Rows are points. Each copy is the shape, with its points in the same order, turned, moved and blurred by noise. Some copies are also mirrored. Which?

Shape (9 x 3):
[[-0.20  0.29 -0.26]
 [-0.23  0.22 -0.25]
 [ 0.37 -0.68  0.16]
 [-0.23 -0.23 -0.12]
 [ 0.20 -0.51  0.11]
 [-0.20 -0.89 -0.51]
 [ 0.08  0.35 -0.29]
 [ 0.15  0.00  0.03]
 [-0.19 -0.11 -0.08]]
Copy 1:
[[ 0.01  0.31 -0.53]
 [-0.06  0.21 -0.52]
 [ 0.06 -0.16  0.60]
 [-0.10 -0.13 -0.25]
 [ 0.10 -0.18  0.34]
 [-0.75 -0.38  0.19]
 [ 0.09  0.54 -0.37]
 [ 0.23  0.17 -0.01]
 [-0.04 -0.08 -0.26]]
Copy 1 is: mirrored
Copy 2 (9 x 3):
[[ 0.01  0.36 -0.30]
 [-0.03  0.30 -0.31]
 [ 0.30 -0.73  0.13]
 [-0.10 -0.14 -0.26]
 [ 0.18 -0.51  0.06]
 [-0.04 -0.75 -0.70]
 [ 0.29  0.40 -0.23]
 [ 0.21  0.00  0.03]
 [-0.09 -0.04 -0.20]]
Copy 2 is: only turned
Copy 3, 9 rows:
[[-0.39  0.17 -0.16]
 [-0.43  0.12 -0.12]
 [ 0.14 -0.90 -0.21]
 [-0.40 -0.35 -0.01]
 [ 0.07 -0.70 -0.15]
 [-0.77 -0.94 -0.33]
 [-0.19  0.20 -0.37]
 [ 0.00 -0.20 -0.17]
 [-0.32 -0.24 -0.04]]
Copy 3 is: only turned
Copy 4 (9 x 3):
[[ 0.14  0.41  0.14]
 [ 0.06  0.35  0.17]
 [ 0.10 -0.76 -0.08]
 [-0.16 -0.07  0.17]
 [ 0.01 -0.54 -0.08]
 [-0.23 -0.61  0.71]
 [ 0.39  0.34  0.07]
 [ 0.22 -0.04 -0.12]
 [-0.08  0.03  0.08]]
Copy 4 is: mirrored

Shape (7 x 3):
[[-0.21 -0.38  0.05]
 [-0.28 -0.25 -0.28]
 [-0.41  0.17 -0.07]
 [-0.29  0.11  0.28]
 [ 0.52  0.24  0.18]
 [-0.01 -0.29  0.16]
 [ 0.91  0.18  0.21]]
Copy 1:
[[ 0.00  0.26  0.49]
 [ 0.23  0.40  0.29]
 [-0.12  0.63  0.04]
 [-0.41  0.47  0.15]
 [-0.35 -0.23 -0.31]
 [-0.19  0.08  0.37]
 [-0.34 -0.62 -0.43]]
Copy 1 is: mirrored
Copy 2, 7 rows:
[[-0.44  0.00 -0.03]
 [-0.33 -0.01 -0.38]
 [ 0.00  0.23 -0.49]
 [ 0.03  0.34  0.01]
 [ 0.45 -0.50  0.19]
 [-0.23 -0.10  0.15]
 [ 0.53 -0.73  0.36]]
Copy 2 is: only turned
Copy 3, 7 rows:
[[-0.34 -0.30 -0.13]
 [-0.02 -0.44 -0.03]
 [-0.05 -0.23  0.40]
 [-0.34  0.03  0.33]
 [ 0.05  0.55 -0.15]
 [-0.32 -0.05 -0.17]
 [ 0.08  0.86 -0.41]]
Copy 3 is: mirrored

Shape:
[[ 0.10 -0.72  0.13  0.12]
 [-0.05  0.10 -0.18  0.28]
 [ 0.59 -0.29  0.19 -0.23]
 [-0.10  0.17  0.09 -0.59]
 [ 0.23 -0.05 -0.12 -0.07]
 [-0.51 -0.12 -0.09 -0.14]
 [-0.62 -0.56 -0.13  0.13]
 [ 0.50  0.11  0.27  0.21]
 [ 0.53 -0.18 -0.41  0.41]]
Copy 1 (9 x 4):
[[ 0.00 -0.49 -0.35 -0.12]
 [-0.01  0.00  0.32 -0.39]
 [ 0.27  0.04 -0.15  0.36]
 [-0.35  0.37  0.07  0.22]
 [ 0.20  0.08  0.12 -0.06]
 [-0.56  0.04  0.06 -0.37]
 [-0.55 -0.38 -0.13 -0.61]
 [ 0.36 -0.21  0.34  0.18]
 [ 0.64 -0.14  0.12 -0.34]]
Copy 1 is: mirrored
Copy 2 (9 x 4):
[[ 0.51 -0.49 -0.01 -0.42]
 [ 0.00 -0.13  0.03  0.26]
 [ 0.66  0.12 -0.31 -0.30]
 [ 0.21  0.57  0.34 -0.30]
 [ 0.35  0.09 -0.05  0.12]
 [ 0.01 -0.04  0.60 -0.18]
 [-0.01 -0.58  0.59 -0.25]
 [ 0.19  0.15 -0.55  0.01]
 [ 0.53 -0.30 -0.28  0.47]]
Copy 2 is: mirrored
Copy 3, 9 rows:
[[-0.24  0.07  0.27 -0.92]
 [-0.12 -0.33  0.30 -0.01]
 [-0.07  0.65  0.33 -0.32]
 [ 0.11  0.24 -0.45 -0.02]
 [-0.09  0.17  0.18 -0.12]
 [ 0.00 -0.32 -0.36 -0.33]
 [-0.20 -0.55 -0.23 -0.83]
 [ 0.14  0.31  0.56 -0.05]
 [-0.58  0.00  0.65 -0.10]]
Copy 3 is: mirrored
Copy 4, 9 rows:
[[ 0.60 -0.22  0.33 -0.11]
 [-0.12  0.12  0.30  0.30]
 [ 0.53  0.00 -0.33 -0.20]
 [-0.28 -0.08 -0.31 -0.25]
 [ 0.19  0.08 -0.13  0.13]
 [-0.29 -0.30  0.34 -0.11]
 [-0.03 -0.48  0.70 -0.03]
 [ 0.38  0.54 -0.13  0.07]
 [ 0.51  0.08  0.05  0.74]]
Copy 4 is: only turned

Shape (8 x 4):
[[-0.43 -0.15  0.12 -0.04]
 [ 0.38  0.15  0.16  0.24]
 [-0.31 -0.18 -0.26 -0.55]
 [-0.03  0.40 -0.15  0.44]
 [-0.22  0.23  0.36 -0.10]
 [-0.56 -0.17  0.13 -0.26]
 [ 0.12  0.34 -0.52  0.04]
 [ 0.26  0.29 -0.37  0.59]]
Copy 1 (8 x 4):
[[-0.36  0.16  0.07 -0.43]
 [ 0.41 -0.35 -0.14 -0.31]
 [-0.27  0.63 -0.08  0.10]
 [ 0.50  0.05  0.15 -0.69]
 [-0.16  0.01 -0.30 -0.59]
 [-0.51  0.34 -0.01 -0.40]
 [ 0.57  0.37  0.07 -0.16]
 [ 0.69 -0.09  0.35 -0.38]]
Copy 1 is: only turned
Copy 2:
[[ 0.35  0.12  0.24 -0.29]
 [-0.38  0.32 -0.18  0.04]
 [ 0.08 -0.36  0.65 -0.21]
 [-0.28  0.37 -0.26 -0.59]
 [ 0.16 -0.04 -0.17 -0.16]
 [ 0.43 -0.10  0.34 -0.24]
 [-0.55  0.04  0.20 -0.56]
 [-0.58  0.52 -0.15 -0.42]]
Copy 2 is: only turned
Copy 3, 8 rows:
[[-0.23 -0.23 -0.03 -0.47]
 [-0.03 -0.30 -0.05  0.41]
 [-0.34  0.32  0.29 -0.48]
 [-0.41 -0.18 -0.48  0.27]
 [ 0.16 -0.13 -0.23 -0.25]
 [-0.19 -0.08  0.03 -0.66]
 [-0.54  0.26 -0.17  0.28]
 [-0.60 -0.23 -0.32  0.55]]
Copy 3 is: mirrored
Copy 4:
[[ 0.35 -0.03  0.10  0.25]
 [-0.41  0.45  0.11 -0.16]
 [ 0.75  0.08 -0.05 -0.19]
 [-0.36 -0.23  0.02 -0.22]
 [ 0.07  0.11  0.50 -0.03]
 [ 0.62 -0.08  0.20  0.19]
 [-0.08 -0.03 -0.20 -0.65]
 [-0.59 -0.09 -0.37 -0.35]]
Copy 4 is: only turned
